Rows are points. Each copy is the shape, with its points in the same order, stretched, turned, moved and blurred by noise. Is it also mirrored, or only turned?
In the rows, zero is written as 128.

Shape:
[[145  61 121]
 [143  49 136]
 [105 141 120]
 [131 150  97]
 [164  93 190]
 [141  67  88]
 [163 105 123]
 [ 85 171  57]]
Copy 1, 8 rows:
[[173 147 147]
 [201 151 135]
 [109 123 126]
 [105 142 148]
 [158 183  76]
 [168 137 187]
 [141 163 143]
 [ 91  85 161]]
Copy 1 is: mirrored
Copy 2, 8 rows:
[[102 189 120]
 [101 206 136]
 [ 79 104 110]
 [112 102  92]
 [123 148 205]
 [113 178  74]
 [136 142 121]
 [ 71  88  35]]
Copy 2 is: mirrored

Shape (7 x 4):
[[128 155 107 102]
 [168 165  94 165]
 [134 144 179 118]
 [ 76 121 141 142]
 [176 100  58  76]
 [140  74 161 118]
 [ 66 177 171 131]]
Copy 1 (7 x 4):
[[166 102 117  91]
 [180 137  82 153]
 [136 181 141 102]
 [ 95 124 127 144]
 [170  83  59  31]
 [ 91 165  92  74]
 [122 142 175 151]]
Copy 1 is: mirrored
Copy 2:
[[169 161  89 134]
 [144 174 108 211]
 [119 200 143  99]
 [ 79 110 104 105]
 [242 125 127 142]
 [123 142 182  72]
 [ 74 168  75 103]]
Copy 2 is: only turned
Copy 3:
[[123 102 151 150]
 [167 180 173  96]
 [ 79 130 125 128]
 [115 159 114 167]
 [177  64 103 110]
 [118 123  63 117]
 [ 66 156 165 184]]
Copy 3 is: mirrored

Shape, 9 rows:
[[108 193 113 129 142 113]
 [152 214 143  72 166 209]
 [146 100 126 137 175 104]
 [177 129 146  60 123 108]
 [125 111 141 154 143 106]
 [190 160 153 100  75 109]
 [136 100  48 150 128 136]
 [117 174 141 146 173 103]
 [110  99 150  96 140 105]]
Copy 1 (9 x 6):
[[140 195 129 204 149 147]
 [ 61 156 181 194 169 233]
 [144 111 154 142 170  81]
 [151 137 228  98 145 143]
 [135 128 119 141 129  78]
 [146 190 179  74 129 155]
 [173 129  94 133 175 126]
 [121 168 130 188 161 100]
 [146  94 180 153 101  94]]
Copy 1 is: mirrored
Copy 2, 9 rows:
[[183 113 112 157 147  53]
 [163 152  42  61 207  71]
 [146 145 194 140 134 135]
 [104 119 162  52 122  90]
 [160 128 169 151 125 142]
 [122 135 120  74  72  86]
 [ 63 170 152 187 125 112]
 [214 124 144 155 146  86]
 [136  84 176 110 156 136]]
Copy 2 is: mirrored
Copy 3, 9 rows:
[[157 147  87 147 112 145]
 [200 108 192 175 139 234]
 [115 118 110 142 206 129]
 [196 104 187  99 176  98]
 [ 94 150 112 138 175 117]
 [192 128 203 147 139  56]
 [ 82  75 116 145 104 114]
 [145 148  81 164 167 152]
 [114 148 130  79 167 129]]
Copy 3 is: only turned

Shape:
[[104 127  94 101 153 174 108 155 155]
 [122  73 121 165 112 133 102 171  95]
 [157 153 120 173 143 114  80  93 111]
 [144 149  95 188 137 123  60 125 145]
 [ 84 156 119 105 127 171 143 149 163]
 [134 107 151 159  97 123  91 158 116]
 [124  56 154 193  92 149 123 131 148]
 [136 121 104 199 162  93 137 135 110]
 [149 164 144 195 151  80  76 137 159]
 [132 131 105  70 117 149 139 142 164]
 [110 127 142  57 175 185 115 148 167]
 [ 75 142 108  74 142 147 103 144 150]
 [107 136 128 167 145  98  93  97 128]
 [102 112  99  71 146 135  99 143 182]]
Copy 1 (14 x 9):
[[146 163 106 173 104 105 133 168 156]
 [171 137  93 103  68 162 158 123 114]
 [191 166 160 131 111 140 141  95 142]
 [214 167 145 170  92 140 158 108 155]
 [136 138 103 181 116 131 117 162 157]
 [149 124 113 125  90 175 177 126 118]
 [135 142 132  95  32 205 155 142 140]
 [198 105 132 111  80 138 128  99 154]
 [206 116 165 154  89 141 189 111 153]
 [ 96 131 123 156 116  86 109 151 120]
 [109 157 106 142 139  89 143 184 148]
 [153 147 100 190 129 104 113 178 129]
 [203 138 154 136 101 153 130 137 133]
 [144 149 120 169 105  82 140 176 109]]
Copy 1 is: only turned
Copy 2 (14 x 9):
[[172 136 195 131 176 120 131 176 137]
 [149 150 151 104 165  74  93 140 202]
 [175  79 120 162  96 149 104  83 140]
 [181  71 142 155 150 117 109 130 159]
 [119 129 168 124 181 108 150 158  90]
 [127 139 127 139 153  82 116 135 181]
 [102 122 172 104 171  72 100 116 229]
 [167  67 123  75 128 104 129  93 147]
 [151  41 108 142 122  93 166 127 156]
 [138 159 166 145 175 163 133 172 129]
 [161 146 208 143 135 128 172 179 140]
 [147 129 178 132 151 122 126 194 101]
 [144  55 135 120 101 120 110 120 131]
 [157 124 195 130 163 136 131 219 154]]
Copy 2 is: mirrored
Copy 3 (14 x 9):
[[169 184 139 104 149  77 149 122  70]
 [163 154 115  73 138 171 156 155 130]
 [151  90 125  93 103 159  94 122  82]
 [155  79 140  57 115 155 134 130  55]
 [126 186 149 108 176  86 145  96  89]
 [127 151 135  82 113 175 154 125 108]
 [107 130  79  22 128 168 158 120 145]
 [143 104 101  47 167 170  77 178 112]
 [107 107 134  45 121 188  92 140  44]
 [115 178 157 139 128  61 157 131  88]
 [152 249 127 131 128  58 124 103  61]
 [134 197 134 151 166  94 153  96  53]
 [112 111  92  96 149 171 101 110  74]
 [115 186 121 131 145  79 160 127  42]]
Copy 3 is: mirrored
